Rows are points. Each copy is the shape, with its points in the same order, turned, moved and blurred by noise. Is it also mirrored, or only turned?
In the rows, 128 means zero.

Shape:
[[203 102]
 [147 119]
 [ 93 165]
 [120 140]
 [150 178]
 [ 47 104]
 [109 103]]
Copy 1, 7 rows:
[[175 199]
 [133 157]
 [ 69 126]
 [105 141]
 [ 84 183]
 [106  58]
 [132 115]]
Copy 1 is: only turned
Copy 2, 7 rows:
[[166  85]
 [140 140]
 [ 87 185]
 [115 162]
 [ 84 124]
 [137 240]
 [151 179]]
Copy 2 is: mirrored
Copy 3, 7 rows:
[[208 108]
 [154 112]
 [ 79 103]
 [122 115]
 [125  72]
 [ 66 180]
 [130 160]]
Copy 3 is: mirrored
Copy 4 (7 x 2):
[[ 71 211]
 [109 165]
 [160 123]
 [129 146]
 [159 184]
 [112  64]
 [ 94 125]]
Copy 4 is: mirrored

Shape (8 x 3):
[[126 166  86]
 [164  79 136]
 [ 94  95 116]
 [ 90 121 181]
 [154  68  69]
 [ 76 145 131]
 [180  89  96]
 [130 174 198]]
Copy 1, 8 rows:
[[116  95 152]
 [140 128  52]
 [ 79 144  96]
 [120 198 113]
 [ 93  78  52]
 [ 92 162 144]
 [134  80  60]
 [177 187 143]]
Copy 1 is: mirrored
Copy 2, 8 rows:
[[116 129  80]
 [148  55 142]
 [136 133 157]
 [ 86 120 177]
 [204  87 106]
 [ 98 156 133]
 [163  63 101]
 [ 41  79 144]]
Copy 2 is: mirrored

Shape, 10 rows:
[[106  64  95  97]
 [101  48 147 173]
 [ 89 157  64 158]
 [ 85 153 159  92]
 [176 117 141  86]
 [155 178  76 177]
 [183 148 146 197]
 [101 177 135 134]
 [184 160 164 114]
 [153  84 170 114]]
Copy 1:
[[144  82 147 176]
 [ 82 149 168 175]
 [145 153  55 152]
 [105  88 108  86]
 [177 116 169  96]
 [188 197  90 121]
 [154 222 149 102]
 [131 149  87  86]
 [170 148 157  57]
 [129 130 194 113]]
Copy 1 is: only turned
Copy 2:
[[108  88  54 121]
 [199 115  64 122]
 [110 103 129 211]
 [118  86 168 105]
 [ 88 158 119  83]
 [101 177 150 205]
 [163 212 144 153]
 [118 116 179 146]
 [104 185 161  92]
 [141 145  99  70]]
Copy 2 is: only turned
Copy 3:
[[ 57 117  73 113]
 [102 193  85 126]
 [114  82  79 205]
 [ 80  96 172 143]
 [116  77 116  66]
 [178  67  77 177]
 [206 119 106 128]
 [125  85 144 170]
 [165  74 147  87]
 [115 139 121  71]]
Copy 3 is: mirrored

Shape, 12 rows:
[[118 169 141 178 173 120]
 [162 114 105  75 183 187]
 [156 138 149 124  85 130]
 [109 100 119 131 197 121]
 [108 147  57  85  51  83]
 [ 63 170  95 168 121 157]
 [170  97 150 101 132  79]
 [ 98  37 139 117  91 168]
 [ 85 145  74  88 130  97]
 [214 116 139 194 111 104]
 [145 129 122 147 163  82]
 [ 28 123 178 110 181 110]]
Copy 1:
[[122 134 153 162  95 133]
 [145 201  96  69 120 201]
 [103 122 137  50 115 111]
 [156 146 106 146 157 168]
 [ 30 170 141  56 206 100]
 [ 39 116 146 143 124 174]
 [163 152 124  71 162  94]
 [110  74  66  51 175 171]
 [ 74 172 150 109 194 153]
 [128 133  87  98  77  49]
 [142 156 126 139 141 101]
 [152  92 180 145 190 196]]
Copy 1 is: only turned
Copy 2 (12 x 6):
[[ 84 178 142 127 122  94]
 [132 111 198 145 185 179]
 [137 107 126 123  80 152]
 [125 136 174 176 162  87]
 [156  72  25 152 134 142]
 [ 59  97 105 108 141  80]
 [186 141 145 177  96 139]
 [148  23 177 168 103 102]
 [145 105  78 144 177 108]
 [100 157 142 190  35 159]
 [128 168 129 176 117 113]
 [165 128 163 104 162  19]]
Copy 2 is: only turned
Copy 3 (12 x 6):
[[114 109 200 175 148 119]
 [160 129 171  48 146 156]
 [138 138 109 138 116  90]
 [136  68 172 128 158 169]
 [ 86 118  52 110 205  73]
 [ 48 147 154 158 164 140]
 [185  68 113 127 136  98]
 [128 113  65 119  99 196]
 [ 82  84 119 104 200 113]
 [214 150 130 197 140  99]
 [155  82 157 160 169 114]
 [ 59  25 166 135 105 153]]
Copy 3 is: only turned
Copy 4, 12 rows:
[[154  95 114 149 173  92]
 [203  88 134  71  90 173]
 [168 184 139 147 120 134]
 [122  74 117 103 124 142]
 [133 201  99 119  35  68]
 [158  90 149 176  90  58]
 [126 175 103  99 141 164]
 [105 135 178 157  54 192]
 [127 129 112  95  72  75]
 [172 168  64 185 162 171]
 [131 127  78 124 146 125]
 [ 70  76 190  97 145  91]]
Copy 4 is: mirrored

Shape:
[[211 164 149 100 152 126 135 151]
 [130 185 139 156 118 170 123 175]
 [145 185 109 140 159 173 155 201]
 [164 118  98 151 159  76  48  87]
 [ 87 194 127  73 169 146 105 192]
 [139  99 150 147 173  30 130 110]
 [137 160 175  93 116 148  89 197]
 [104 203 126  89 115 162 159 163]
 [147 101 153 130 170  62 110  44]
 [130  92 164 150 212 122 101  71]
 [104 104  94 104 135 184 115 169]]
Copy 1:
[[193 113 119  89 173  73  80 124]
 [119 153 148 145 199 120  71 164]
 [113 137 114 137 201  54  68 158]
 [198 202 106 112 133 129 158  60]
 [123 120  94 180 179 102  22  95]
 [145 114 105  98 153 120 191  40]
 [151 120 177 144 158 109  44 105]
 [134  97  92 172 174 122  57 161]
 [169 136  71  74 123 164 176  53]
 [113 168  83  48 140 153 128  68]
 [ 94 161 120 156  97  88  67 134]]
Copy 1 is: mirrored
Copy 2:
[[161 167 135  71 163 148 144  77]
 [148 115  64 131 129 126 152  87]
 [152 101  57  93 174 104 134  86]
 [ 88 150 150  72  79 205 101 148]
 [102 186  30  99 156  93 110  96]
 [ 64 149 199 117 130 157  69  96]
 [169 198  73 139 131 120 122  96]
 [117 149  64 109 140  67 170  77]
 [ 44 170 204 107 122 185 131 127]
 [ 55 151 155 129 173 204 128 155]
 [133 136  80 117 146  88 129 181]]
Copy 2 is: only turned
Copy 3:
[[152 168 137  54 121 154  96 152]
 [111 172 144 160 103 166  68 160]
 [108 151 160 129  70 201  95 171]
 [128 102  39  84 125  65 108 146]
 [ 80 148  97 110  98 224  63  99]
 [117  78 136  65 132  63 110  87]
 [111 213 120 105 109 165  63  97]
 [ 83 163 141 135 150 214  91 140]
 [165  73  96  81 178  76 120 105]
 [199  72  93 118 115 101 100  89]
 [114 164  94 151  77 176 148 107]]
Copy 3 is: only turned

Shape (12 x 9):
[[140  88 160 175  44 110 109 154 135]
 [136  88 146 119  42  91 165 153 188]
 [159   7 148  98 135 153  81 117 101]
 [ 42 172 103 150 130 189 154  77 106]
 [113  81 128 134 174  82 126  74 117]
 [139 163  82  99 186 109 104 162 142]
 [129 172  73 149  92 124  69 147  78]
 [ 27 147 156 108 166  82  75  63 190]
 [150 173 121 150 157  96  74 163 141]
 [ 78 164 152 157 183  97 106 160  91]
 [164 160 124 138 169 107 131 123 151]
 [152 156 148 102 169 119 120 125  76]]
Copy 1, 12 rows:
[[168 187 151  96 100 123  55 161  83]
 [106 199 168 167  79 140  64 117  65]
 [176 195  97 121  48 164 123 184 190]
 [ 89 112 182  78 161  90 190 108 133]
 [125 113 121 122  75 178 181 174 112]
 [154  78  83 189 136 142 136 109 129]
 [213  85 149  99 143 106 100 115 121]
 [ 31  39 138 104  70 180 119 142 126]
 [152  74  80 142 144 132  84 137  94]
 [130  78 112 105 192 172 134 162 104]
 [142 107  72 148 115 133 138 113  74]
 [165 115  78 110 139 167 153 110 130]]
Copy 1 is: only turned
Copy 2 (12 x 9):
[[ 73 184 172  98 184 173 102  99 119]
 [ 37 156 148 120 173 189 151 105 180]
 [169 183 150 197 124 220  94 136 109]
 [107  44 133 149 152  62 134 116  65]
 [130  91 127 139  79 198 115  81  99]
 [153  91 144  80  74 129 115 148 181]
 [116 130 150  86 130  86  30 117 137]
 [ 62  20 174 108  70 186 120 168  78]
 [133 129 160  36  88 136  97 138 135]
 [161  64 141  45 137 155 100 128  97]
 [124 126 119  74  71 137 145 120 135]
 [163 118  78  87 108 147 101 141 118]]
Copy 2 is: mirrored

Shape, 16 rows:
[[148 145 177 168  97 157  46 108 198 118 124]
 [175 130 128 169  87 112  76  77 189 168  78]
 [208 129 153 170 103 128  82  89 191 118 177]
 [111 111 136 130  94 191 200 173 128 127 116]
 [ 95 140 150  75  79 101 164 108 125 133 169]
 [129 122 146 123 110 127 170  88  13 118 166]
 [159 150 109 151 157 169  89 122 166 162 128]
 [197 148 169 140 138 131  88 140 164 123  98]
 [104 100  98  80 111  97 212 105  72  94 147]
 [191 180 189  88 136 127 127 135 139 184 170]
 [178 149 187 187 131 106 130 118 199 127 120]
 [ 99  54 148  97 134 121 148 217 100 124 115]
 [172  43 153  94 127 174 152 157 129 158 123]
 [153 105 104 107  97 125 156 209 112 125 151]
 [125 106 108  64 140 125 164  64  93  67 136]
 [ 83  83 107 102 160 100 189  73  70 122 188]]
Copy 1, 16 rows:
[[142  72 172 147 114 109 164  64 208 172 175]
 [156  61 213 128 140 125 172 144 208 149 128]
 [118 101 218  82  97 123 134  70 199 192 148]
 [112 177 122 177 126 192  66 120 160 108 108]
 [156 176 108  79 170 111  87 123 204 102 126]
 [196 199 114  58 101 179  88 149 129 122 162]
 [118 113 161 135 114 139 188 121 156 178  88]
 [132  64 163 130 109 109 119 104 141 168 123]
 [134 214 129  79 172 142  57 173 124 103 153]
 [148  93 110  56  80 112  98 102 184 164  73]
 [151  88 213 139  84  85 113  86 189 134 108]
 [104 126  99 114 178 143  97  93  86  59 113]
 [ 75  92 132  99 115 184 109 118 131  80 119]
 [120 147 125 104 176 172  64  90 114 135  96]
 [103 190 138  63 142 105  80 188 134 130 187]
 [143 243 140  45 132 120 126 156 117  88 137]]
Copy 1 is: mirrored
Copy 2, 16 rows:
[[190 120 114 188 127 100 117 189 150 202 174]
 [129 109 103 125 143  94 152 198 122 165 226]
 [155 119 149 205 135 129 111 225  96 149 176]
 [133  60 160 100 148 133  59 124 186 108  93]
 [121  88 123 176  54 116 113 105 158  72 150]
 [ 92 100  93 154  94  92 107 118  95  48  59]
 [160 166 119 143 174 143 124 168 135 147 164]
 [151 157 168 134 123 100 121 178 116 188 154]
 [105  68 154 143  98 121 115  70 118  41 112]
 [150 208 144 143  72 142  77 184 131 107 148]
 [150 131 180 149 106 100 145 231 145 162 158]
 [170  78 142  69  74 178  95  92 132 140  81]
 [189 104 147  53 127 153  59 147 103 109 126]
 [103  83 157 114 103 184  67 119 114 136 105]
 [152  98 149 170 116  92 127  58  98  51 120]
 [144  91  98 156  96 137 157  93 113   7  83]]
Copy 2 is: only turned
Copy 3 (16 x 11):
[[135  72 109 186 144 140 127  70  63  63 183]
 [126  53 117 203 126 122 201 101  95 117 170]
 [ 94  83 102 148 177 177 175  57  94  86 180]
 [176 190 105 182 188 121 117 164 167  92 152]
 [140 185 173 133 143  98 162  81 164  72 117]
 [126 188 105 134 153 146 138  96 175 123  28]
 [153  78 111 145 123 167 122 114 130 129 187]
 [119  72 141 181 151 184 134 136  98  76 150]
 [121 233 124 115 121 123 182 141 192  88  83]
 [146  93 209 136 185 184 134  83 153 105 131]
 [ 90 109 145 222 160 182 155  92 106  95 186]
 [136 207 157 130 163 115 112 212  94 107 118]
 [186 162 130 128 198 165 168 176  97 122 135]
 [108 155 136 112 193 111 131 185 155  94 139]
 [145 196 105 108  89 167 186 121 161  56  93]
 [125 244 125  96  95 148 167  95 165 141  95]]
Copy 3 is: only turned
